Each point is reached from the start by the listed moves, each made 0, 1 or 2 times, or once backwards (-1), plus a little noise. Say if it took an odd or an even number of moves. Then give how often each move was made.
(in the rows, 128 means zero)

Moves:
(1): [158 119 120]
(2): [141 159 126]
(3): [140 126 169]
Start: [138 131 135]
Points:
[194 118 210] => odd (1, 0, 2)
[167  89 172] => odd (1, -1, 1)
[180 121 169] => even (1, 0, 1)
[205 149 207] => even (1, 1, 2)
[127 134  96] => odd (0, 0, -1)

Moves:
(1): [178 132 135 126 130 121 131 126 127 137 115]
(2): [126 166 129 129 138 127 126 132 125 129 129]
(3): [122 138 190 136 122 120 127 126 123 117 140]
(4): [130 126 128 156 134 131 129 123 123 126 127]
(5): [128 119 130 122 157 119 121 132 125 133 134]
(6): [129 136 131 122 145 184 123 137 123 126 127]
(7): [125 120 129 127 138 127 162 116 134 118 118]
(8): [128 132 117 134 125 121 141 180 130 131 128]
(9): [131 124 125 133 134 123 122 124 173 121 125]
Start: [120 116 120 144 134 143 112 127 125 127 110]
Points:
[ 65 157 168 192 116  87  79 127 115 118 144] => even (-1, 1, 1, 1, 0, -1, -1, 0, 0)
[ 73  51 130 151 217 199 116  68 118 110 127] => even (-1, -1, 0, 1, 2, 1, 1, -1, 0)
[ 67 118 170 121 165 118  74 203 117 133 161] => odd (-1, 0, 1, -1, 2, 0, -1, 1, 0)
[ 77  61 112 196 166 141  98 114 161 113 126] => even (-1, -1, 0, 2, 1, 0, 0, 0, 1)
[116 121 103 158 186  56 175 143 227 104  92] => even (0, 1, 0, 0, 1, -1, 2, 1, 2)
[156 170 248 215 249  94 152  94 190  92 106] => odd (1, 2, 2, 2, 2, 0, 2, 0, 2)
[209 211 186 161 174 160 184 158 214 101  67] => even (2, 2, 1, 0, -1, 1, 2, 1, 2)

Moves:
(1): [169 133 129 132 117 129 127 124 125 123 128 129 133 125 128 130 129]
(2): [127 157 125 133 125 123 129 133 131 134 128 122 123 130 126 133 122]
(3): [124 130 175 124 128 134 120 128 124 122 132 127 119 140 133 128 130]
(4): [131 121 129 170 135 115 128 127 144 121 123 128 131 128 141 131 123]
(5): [130 135 127 123 156 129 134 121 125 128 132 130 136 128 128 123 128]
(6): [121 133 124 137 124 174 133 121 135 126 129 125 136 129 136 130 126]
(7): [123 125 128 125 121 127 165 124 119 128 128 122 126 138 135 137 122]
(8): [137 119 127 122 135 133 137 165 137 137 140 125 131 126 123 136 133]
(9): [134 124 130 118 125 122 131 121 161 126 132 125 125 132 130 118 128]
(10): [128 128 130 133 129 130 129 123 123 158 137 130 128 125 126 127 130]
(11): [125 130 121 132 124 130 123 126 123 121 163 131 130 137 131 134 135]
(12): [129 133 133 127 124 130 130 137 130 126 125 161 123 130 134 126 131]
(13): [121 129 135 125 124 122 132 123 125 127 126 126 167 130 133 122 133]
(14): [136 123 118 131 130 129 119 124 124 131 112 131 130 168 132 122 126]
Start: [137 137 106 112 122 143 136 128 142 122 140 148 119 126 146 136 120]
Points:
[102 154  29 174 189 177  92  87 128  82 113 201 153 200 180 116 116] => even (-1, 0, -1, 1, 2, 1, -1, -1, -1, -1, 1, 1, 0, 2)
[116  89  85 156 143 196 140 194 171 118 213 187 140 185 176 151 140] => even (-1, -1, 0, 1, 0, 1, 0, 2, 0, 0, 2, 1, 0, 1)
[199 137  52 117 189 150 157 137 107 174 114 123 160 131 128 137 113] => even (1, 0, -1, 0, 2, 0, 0, 1, -1, 1, -1, -1, 0, 1)
[221 115  83 173 114  64 189 119 185  46 205 217 174 103 194 141 135] => odd (2, -1, -1, 2, 1, -1, 1, 0, 1, -1, 2, 2, 1, -1)
[ 87 200 159 131 168 244  77  63 161 125 195 192 124 249 188 103 130] => odd (-1, 1, 2, 0, 2, 2, -1, -1, 1, 1, 2, 1, 0, 2)
[224 139  42  85  41 234 208 102 162 103  61 160 132 210 170 137  97] => odd (2, 0, -1, -1, -1, 2, 2, 0, 1, -1, -1, 1, 0, 2)
[231 130  61 168  47 160 203  66 199 132  61 200 118 215 194 119  87] => odd (2, 0, -1, 1, -1, 1, 2, -1, 2, 1, -1, 2, 0, 2)

Moves:
(1): [161 125 118 144 126 126 130 132 127 131 115 128 136 140 131 128 113 133
 119 130 125 132 141 126]
(2): [124 156 132 130 132 125 130 117 130 124 128 134 115 141 140 130 128 126
 127 126 123 129 121 131]
(3): [137 135 156 134 130 120 141 131 117 144 136 121 124 128 112 133 130 123
 121 132 128 130 124 130]
(4): [121 122 127 154 128 122 124 142 125 133 128 135 127 127 131 122 132 122
 125 129 129 126 125 128]
(5): [133 125 135 126 157 140 135 140 128 132 131 128 119 130 129 121 119 134
 131 128 123 125 129 131]
(6): [126 138 136 137 113 156 116 139 135 136 127 141 133 119 124 130 118 129
 123 129 133 131 127 128]
(7): [113 122 128 138 123 136 163 125 130 121 114 129 127 132 137 129 127 135
 130 127 133 127 126 120]
(8): [122 127 122 120 108 115 137 156 124 127 132 122 127 131 128 123 123 140
 125 125 130 134 128 141]
(9): [123 129 139 125 132 119 127 133 148 142 132 126 127 130 130 131 131 120
 145 133 135 132 138 128]
(10): [119 125 113 123 123 132 128 128 120 148 130 136 129 133 122 135 128 131
 135 125 129 122 119 131]
(11): [133 128 127 129 122 133 128 126 131 126 150 128 126 130 130 127 131 126
 127 128 126 126 136 127]
(12): [137 124 132 121 128 120 138 129 129 123 131 148 128 122 131 134 128 125
 123 128 123 129 125 130]
(13): [121 136 125 132 136 128 130 131 125 122 134 129 150 127 127 134 127 127
 132 135 124 133 124 128]
(14): [119 119 132 123 126 127 125 113 128 119 130 137 129 148 126 118 126 132
 127 129 120 139 133 121]
(15): [123 122 130 127 124 126 125 124 124 131 130 128 128 125 147 127 121 123
 123 138 134 126 131 131]
(16): [122 126 127 131 130 128 125 127 130 124 131 126 122 131 125 150 125 138
 129 132 130 129 131 131]
(17): [126 130 128 124 127 132 123 138 129 128 118 128 122 137 136 130 147 122
 128 137 130 132 126 128]
(18): [125 131 140 129 124 124 125 121 129 128 123 138 131 119 132 122 139 162
 121 131 128 116 128 126]
(19): [127 128 135 129 122 132 128 130 122 124 126 125 125 127 133 128 126 132
 148 125 120 125 127 125]
(20): [127 131 119 127 131 128 135 123 123 127 129 132 122 121 120 126 121 129
 130 146 122 124 136 124]
(21): [129 132 136 129 126 126 124 128 114 120 134 140 123 132 121 124 128 128
 133 126 155 127 134 118]
(22): [130 121 128 137 135 134 129 115 117 131 129 125 115 117 121 117 135 134
 139 125 134 159 128 139]
(23): [119 133 129 128 125 132 133 133 121 132 119 136 129 125 131 133 133 122
 124 116 129 131 158 132]
(24): [127 124 130 133 133 131 132 121 135 125 132 128 129 139 123 121 131 124
 138 135 139 119 129 163]
Start: [137 130 119 125 138 125 116 123 123 137 142 126 132 115 144 135 120 119
 132 135 137 137 126 116]
Points:
[102 108 249 105 109 110 193 129 150 169 182 131  85  96 141 138 196 161
 149 160 201 147 222 207] => even (-1, -1, 2, -1, 0, 0, 1, 1, 2, -1, 2, 1, -1, 0, 1, 1, 1, 2, 0, 0, 0, 1, 2, 2)
[ 33 148 147 147 149 151 145  96  96 109 138 219 105 137 147 120 141 208
 182  93 184  96 175 127] => odd (-1, 1, -1, 1, 1, 0, 1, 0, 0, 1, 0, 0, 0, 1, -1, 1, -1, 2, 1, 0, 2, 0, 2, 1)
[ 88 118 142  47  70  92 120 176 155 190 192 106 167 116 148 220 150 119
 193 146 103 124  76  92] => even (-1, -1, 1, -1, -1, 0, 0, 1, 2, 2, 1, 1, 1, 0, 0, 1, 1, 0, 2, -1, -1, -1, -1, -1)
[ 98 131 155 131  80 111  38 199 146 138 212 177 123 108 202  83 132  63
  98 125 221 110 189 114] => odd (-1, 0, -1, 2, 0, 1, -1, 1, 1, -1, 2, 0, -1, 0, 2, -1, 0, 0, -1, -1, 2, -1, 1, 0)
[100 140 197 123 174 138 140 173 126  96 147 198 149  92 160  72 131 187
 171 190 103 123  74 146] => even (-1, 0, 0, 1, 2, 1, 0, 1, 0, -1, -1, 2, 2, 1, 0, -1, 1, 2, 2, 1, 0, 0, -1, 1)
[ 91 158 132 176 117 171 133 176 163 189 173 129 210 140 114 176  81  85
 109 120 103 154 112  70] => even (0, 0, 1, 1, 0, 2, 1, 0, 1, 1, 1, -1, 2, 1, -1, 0, -1, -1, -1, -1, -1, -1, 0, -1)
[136 196 124  87 186 158  48  71 125 149 142 169 120 123 214 116 183 160
 113 137 124 153 102  97] => even (0, 2, -1, -1, 1, 0, -1, -1, 0, 1, 1, 0, 1, 0, 1, -1, 2, 2, -1, -1, 0, 1, 0, -1)

Moves:
(1): [123 122 124 118 129 122 136 120 125 133 134 132 128 128 132 122 127 135
 121 121 119 128 126 131 132 125]
(2): [135 123 129 123 129 137 120 126 107 138 107 130 122 139 120 140 122 136
 112 131 136 125 137 137 137 123]
(3): [133 129 133 134 111 131 138 121 130 122 120 127 127 131 119 129 125 116
 131 127 130 133 135 133 125 123]
(4): [126 138 130 138 128 135 136 130 129 126 124 130 122 128 126 124 126 134
 134 124 128 137 130 125 138 125]
(5): [127 129 135 135 128 121 126 124 124 130 130 144 135 143 132 142 128 120
 124 129 127 130 114 128 115 130]
(6): [128 130 130 129 133 132 125 129 130 134 143 127 125 133 133 126 124 114
 121 136 126 138 133 131 134 121]
(7): [132 130 134 119 127 127 137 128 132 132 133 121 130 133 127 128 126 133
 131 129 128 115 131 125 126 122]
(8): [129 127 139 128 125 118 130 126 127 129 117 138 131 120 137 119 137 129
 131 134 116 123 134 124 115 133]
(9): [134 128 129 137 127 137 123 116 127 125 127 128 131 131 126 132 131 128
 127 133 133 135 129 126 127 131]
(10): [127 138 123 132 127 126 116 125 132 131 125 135 121 139 125 135 128 122
 128 131 124 124 126 133 123 124]
(11): [129 129 130 125 133 135 125 127 135 127 128 134 121 136 126 138 121 130
 116 123 130 131 136 131 121 129]
(12): [136 128 144 133 113 126 119 129 129 126 124 131 148 130 132 114 146 133
 128 117 128 109 136 126 130 131]
(13): [133 119 137 127 123 118 128 132 129 117 119 110 120 125 124 116 122 137
 127 137 138 129 134 127 138 125]
(14): [134 127 119 124 141 125 130 122 111 139 136 110 115 139 137 146 134 128
 123 119 130 137 128 145 125 125]
(15): [136 127 128 125 120 134 124 121 129 128 120 142 129 133 138 137 128 136
 135 128 115 127 122 124 123 138]
(16): [129 135 128 125 140 124 133 133 128 120 131 122 122 132 133 124 132 126
 127 127 120 126 133 126 133 124]
(17): [138 131 113 139 126 128 117 123 125 137 131 133 126 128 113 127 107 108
 143 127 144 133 132 124 123 125]
(18): [145 133 122 135 120 132 120 115 127 123 130 135 130 125 128 119 124 140
 124 128 127 123 123 122 109 128]
(19): [125 122 123 139 127 117 127 134 134 122 134 128 128 125 122 134 129 129
 132 124 124 125 128 122 127 130]
(20): [120 124 132 117 136 130 128 133 128 119 134 125 134 124 126 124 129 130
 139 122 129 134 124 130 125 119]
(21): [129 120 136 134 145 144 135 127 132 141 136 120 120 130 136 131 115 117
 123 128 119 126 126 129 124 137]
(22): [123 127 124 138 127 133 119 126 134 142 124 129 134 128 129 137 118 119
 130 123 120 128 132 120 117 126]
(23): [132 127 128 135 129 123 132 134 135 128 132 128 134 132 118 117 128 127
 127 120 126 133 121 128 131 132]
(24): [118 131 129 131 118 132 129 134 127 137 134 131 119 137 123 121 135 131
 130 131 133 132 125 118 119 130]
Start: [115 126 130 129 125 134 117 129 124 122 122 130 140 141 125 123 128 126
 140 126 130 144 136 132 127 119]
Points:
[142 113 223  89 139 171 149 115 102 157 101 189 173 209 168  99 145 116
 107 104  50  97 153 152 149 129] => even (2, 2, 1, 0, 1, 1, 1, 1, 0, 0, 0, 2, -1, -1, 2, 2, 0, -1, -1, 1, 2, -1, 1, 0)
[135 158  71 113 218 191 107  99  61 168 169 166  32 249 124 165  64 140
 125  79 135 232  96 164 102 106] => even (2, 1, -1, 2, 1, 0, -1, -1, 0, 1, 2, -1, 0, 2, 2, 2, 2, 1, -1, 2, 1, -1, 1, 2)
[146 164 172 176  59 177 131 131 104 153  21 165 154 131 120  67 137 127
 146 126  96 111 205  87 114 110] => even (-1, 2, 2, 2, -1, 0, 0, 2, -1, -1, -1, 1, -1, -1, 0, 2, 0, 1, -1, -1, 0, 2, 0, 1)
[120 102 153 154 175 140 140  84 147 166 142 157 144 205 166 184  97 150
 132 111  44 183  88 132  94 123] => odd (2, 0, -1, 2, 2, 1, 2, 1, 2, 1, 0, -1, 1, 1, 2, -1, -1, 0, 1, 1, 1, 2, 2, -1)
[102 124 161 133 219 176 149 111 139 113 170 121  98 146 135 103  72 113
 142 133 145 214 128 136 112 117] => odd (1, -1, -1, 2, 1, 0, 0, 1, 2, 0, 2, -1, 1, 0, -1, 0, 1, 0, -1, 2, 2, -1, 0, 0)
